Each row is a point. Examples show where two turns around zero, p and q, send a point. Write where each new point lands after one turn and then the other. Backwards means that the second turn is done in reverse. Each puzzle has new turns, and all numbers are rounded.

Turn p:
-0.32	+0.01	+0.29 -> -0.03	-0.29	+0.32
-0.10	-0.02	-0.24 -> -0.09	-0.10	-0.22
+0.29	+0.55	+0.31 -> -0.29	+0.47	+0.42
+0.13	-0.55	-0.37 -> +0.41	-0.08	-0.53
Turn q:
+0.28	+0.26	+0.39 -> +0.42	+0.33	+0.12
+0.05	-0.23	-0.51 -> -0.12	-0.52	-0.16
-0.11	-0.52	-0.05 -> -0.30	-0.30	+0.32
-0.22	+0.48	+0.17 -> +0.00	+0.48	-0.27
Where do these land?
p, then q: -0.36	+0.27	-0.32 -> -0.54	-0.10	-0.03
p, then q: +0.12	+0.42	-0.45 -> -0.39	+0.09	-0.48
p, then q: +0.45	-0.38	+0.22 -> +0.62	-0.01	-0.08
q, then p: -0.31	+0.06	+0.38 -> -0.39	-0.03	+0.30
p, then q backwards: +0.10	-0.36	+0.16 -> +0.39	+0.10	+0.06

Turn p:
+0.21	-0.35	+0.18	-0.48	-0.29	-0.17 -> +0.30	-0.28	-0.30	+0.10	+0.51	+0.14
-0.02	+0.03	+0.24	-0.05	-0.09	-0.01 -> +0.13	-0.03	-0.04	-0.08	+0.11	-0.18
-0.05	+0.62	-0.70	+0.21	+0.11	+0.28 -> -0.37	+0.22	-0.04	+0.40	-0.81	-0.01
-0.31	-0.27	+0.19	-0.33	+0.00	-0.25 -> -0.17	-0.33	-0.05	-0.11	+0.46	-0.09
+0.23	+0.79	+0.04	+0.55	-0.11	-0.27 -> +0.18	+0.61	+0.37	+0.42	-0.31	-0.50
-0.22	-0.42	-0.27	+0.61	-0.08	+0.59 -> +0.08	-0.30	+0.42	-0.42	-0.63	+0.43
-0.05	-0.11	+0.16	-0.41	+0.33	+0.23 -> -0.20	-0.01	-0.44	-0.34	+0.14	+0.05
+0.22	-0.29	+0.17	-0.10	+0.12	-0.39 -> +0.06	+0.13	+0.07	+0.01	+0.53	+0.17
Turn q:
-0.23	+0.38	+0.06	-0.05	-0.30	-0.59 -> -0.51	+0.52	+0.07	-0.17	+0.15	-0.23
+0.01	-0.47	+0.30	-0.09	+0.03	+0.07 -> -0.06	-0.18	+0.11	+0.31	-0.39	+0.17
+0.30	-0.29	-0.07	+0.36	+0.10	+0.06 -> +0.27	-0.13	-0.14	+0.45	+0.07	-0.06
-0.36	+0.62	+0.24	-0.20	+0.31	-0.30 -> -0.62	+0.11	-0.30	-0.50	+0.19	+0.16
+0.28	-0.12	-0.55	-0.25	+0.18	+0.29 -> +0.41	-0.43	+0.33	-0.08	+0.32	+0.04
-0.66	+0.04	+0.28	+0.24	-0.16	-0.15 -> -0.37	+0.19	-0.29	-0.17	-0.45	-0.36
+0.66	-0.16	-0.25	-0.01	-0.15	+0.62 -> +0.87	-0.08	+0.21	+0.17	+0.11	+0.29
Where do these land?
q, then p: +0.01	+0.42	-0.18	+0.17	+0.27	+0.18 -> -0.32	+0.11	-0.29	+0.12	+0.04	+0.36
q, then p: +0.07	+0.22	+0.24	-0.16	-0.24	+0.35 -> +0.25	+0.01	-0.43	+0.11	-0.22	-0.09
p, then q: -0.16	+0.40	+0.19	+0.41	+0.15	+0.36 -> -0.28	+0.56	+0.36	-0.16	+0.01	+0.05
q, then p: +0.14	-0.31	-0.08	+0.24	-0.06	-0.26 -> +0.02	+0.19	+0.46	-0.01	+0.01	-0.05
p, then q: -0.11	+0.61	-0.43	+0.04	-0.34	+0.22 -> +0.11	+0.56	+0.04	+0.28	-0.09	-0.57
p, then q: +0.30	-0.70	-0.02	-0.25	-0.28	-0.38 -> +0.38	-0.64	-0.34	+0.26	+0.01	+0.34
p, then q: +0.07	-0.34	+0.31	-0.32	-0.03	-0.66 -> -0.21	-0.63	-0.43	+0.15	+0.24	+0.22
p, then q: -0.64	+0.23	-0.33	+0.28	+0.11	+0.34 -> -0.26	+0.36	+0.35	-0.06	-0.60	-0.31
q, then p: +0.33	-0.53	+0.30	-0.40	+0.42	-0.16 -> +0.23	-0.29	+0.34	-0.71	-0.29	+0.11

Turn p:
-0.23	-0.11	-0.97	+0.13	+0.37	+0.01	+0.26	+0.33	+0.16 -> -0.22	+0.53	-0.13	-0.06	+0.22	-0.73	+0.47	+0.19	+0.42
-0.25	-0.02	+0.09	+0.85	-0.08	+0.12	+0.05	+0.21	-0.03 -> -0.61	+0.35	+0.40	+0.31	+0.14	-0.01	-0.16	+0.10	-0.23
-0.24	-0.05	+0.37	-0.29	+0.08	+0.24	-0.05	-0.20	+0.14 -> -0.17	-0.44	-0.12	-0.24	+0.03	+0.29	-0.10	+0.06	+0.10
-0.28	+0.20	+0.36	-0.04	+0.00	-0.35	+0.12	+0.21	+0.13 -> -0.16	+0.02	+0.10	-0.42	+0.07	+0.14	+0.08	-0.27	-0.36
-0.07	-0.37	+0.05	-0.16	+0.32	-0.20	-0.03	+0.16	-0.57 -> -0.10	+0.16	-0.68	+0.09	-0.25	+0.01	+0.08	+0.04	-0.29
+0.46	-0.69	+0.38	+0.30	-0.25	-0.23	-0.25	+0.09	+0.06 -> +0.28	+0.04	-0.08	+0.22	+0.17	-0.05	-0.69	+0.32	-0.61
+0.30	+0.27	+0.34	-0.37	-0.40	+0.26	-0.20	+0.06	-0.06 -> +0.30	-0.62	+0.24	+0.08	-0.33	+0.08	-0.05	-0.15	-0.13
-0.23	+0.06	-1.24	-0.17	-0.25	+0.14	-0.10	-0.60	-0.07 -> +0.23	+0.10	-0.24	+0.54	+0.45	-0.37	+0.35	-0.35	+1.04
+0.04	+0.36	+0.21	-0.21	+0.48	-0.13	-0.21	-0.06	+0.14 -> +0.02	+0.06	-0.03	-0.52	-0.39	+0.17	-0.14	-0.15	+0.19
+0.49	+0.34	+0.40	-0.06	-0.27	+0.14	+0.39	-0.21	+0.10 -> +0.43	-0.22	+0.52	+0.00	-0.12	+0.48	+0.15	+0.19	-0.12
Turn q:
-0.25	-0.22	-0.41	-0.15	+0.23	+0.41	-0.48	+0.26	-0.22 -> -0.07	-0.61	-0.16	-0.20	+0.31	-0.51	-0.07	-0.20	+0.13
-0.43	-0.12	-0.30	-0.44	-0.10	+0.59	+0.16	-0.34	+0.51 -> -0.39	-0.13	+0.35	-0.80	-0.08	+0.02	-0.40	-0.35	-0.14
-0.13	-0.16	+0.17	+0.29	+0.11	+0.20	+0.21	+0.06	-0.43 -> -0.01	-0.37	-0.20	+0.22	-0.44	-0.01	+0.13	+0.00	-0.03
-0.22	-0.69	-0.52	+0.18	+0.35	+0.16	-0.17	+0.25	+0.05 -> +0.13	-0.48	-0.25	-0.57	+0.08	-0.35	+0.47	-0.20	+0.21
-0.03	+0.74	+0.10	+0.00	-0.30	-0.58	+0.67	-0.05	-0.18 -> +0.08	+0.44	-0.32	+0.27	-0.19	+0.73	-0.47	+0.54	-0.06
+0.31	+0.04	+0.25	+0.05	-0.62	-0.30	+0.07	-0.18	-0.19 -> +0.19	+0.61	-0.03	+0.32	-0.31	-0.17	-0.16	+0.17	-0.15
-0.35	-0.29	+0.08	+0.09	+0.28	+0.12	-0.31	+0.62	+0.15 -> +0.04	-0.47	+0.13	-0.08	+0.12	-0.18	+0.23	-0.09	+0.68
+0.67	+0.34	+0.29	-0.30	-0.04	-0.23	+0.24	-0.13	+0.14 -> +0.35	+0.41	+0.37	+0.33	+0.17	+0.37	-0.12	+0.09	-0.40
+0.16	+0.08	+0.38	-0.27	+0.38	-0.50	-0.37	-0.31	+0.19 -> -0.20	+0.22	+0.46	+0.20	+0.46	+0.02	+0.36	+0.45	-0.14
+0.27	+0.28	-0.03	+0.56	-0.29	+0.13	-0.03	-0.18	-0.02 -> -0.12	+0.38	-0.35	+0.34	-0.13	+0.07	+0.03	-0.42	-0.09
Where do these land?
q, then p: -0.08	-0.39	+0.04	+0.22	+0.08	+0.03	+0.17	-0.13	+0.06 -> +0.17	-0.19	+0.02	+0.08	+0.24	+0.10	+0.33	+0.01	-0.13
p, then q: +0.23	+0.44	+0.11	+0.26	-0.02	-0.54	+0.00	+0.51	+0.20 -> -0.13	+0.19	+0.19	+0.58	-0.05	-0.02	-0.37	+0.48	-0.35
q, then p: +0.31	+0.01	+0.22	+0.24	-0.27	-0.45	-0.67	+0.12	+0.30 -> -0.03	+0.56	+0.56	-0.55	-0.08	+0.26	+0.11	-0.10	+0.09
p, then q backwards: +0.41	-0.16	+0.06	-0.09	-0.15	+0.52	+0.14	-0.65	-0.30 -> +0.00	+0.33	+0.41	+0.10	+0.28	-0.31	+0.34	+0.58	-0.34
p, then q: +0.11	-0.40	-0.36	-0.22	-0.04	-0.39	-0.05	-0.22	-0.20 -> +0.18	+0.10	-0.41	-0.07	+0.44	+0.20	+0.16	-0.19	-0.30
q, then p: -0.16	+0.20	+0.27	-0.08	+0.35	+0.29	+0.32	-0.35	-0.49 -> -0.46	-0.14	-0.27	+0.61	+0.15	-0.12	-0.06	+0.05	-0.31
p, then q: -0.17	+0.01	-0.52	+0.06	-0.20	+0.23	+0.07	-0.33	+0.09 -> -0.10	+0.09	+0.12	-0.17	+0.06	+0.46	+0.45	-0.15	+0.16
p, then q: -0.09	+0.20	-0.09	-0.23	+0.46	+0.44	+0.05	+0.58	+0.34 -> +0.28	+0.19	+0.31	-0.35	-0.17	-0.02	-0.31	+0.58	+0.40
p, then q: -0.58	+0.43	+0.41	-0.34	+0.58	-0.05	+0.48	-0.14	-0.07 -> -0.11	-0.40	+0.32	-0.63	-0.33	+0.14	-0.74	-0.12	-0.22
q, then p: +0.08	+0.18	-0.40	+0.36	+0.06	-0.12	-0.38	+0.04	-0.41 -> -0.02	+0.64	-0.15	+0.05	+0.14	-0.29	+0.17	+0.00	+0.32
q, then p backwards: -0.06	-0.54	+0.28	-0.19	-0.86	+0.03	-0.15	+0.57	+0.48 -> +0.55	+0.64	-0.67	+0.10	+0.29	-0.07	-0.45	-0.02	+0.52
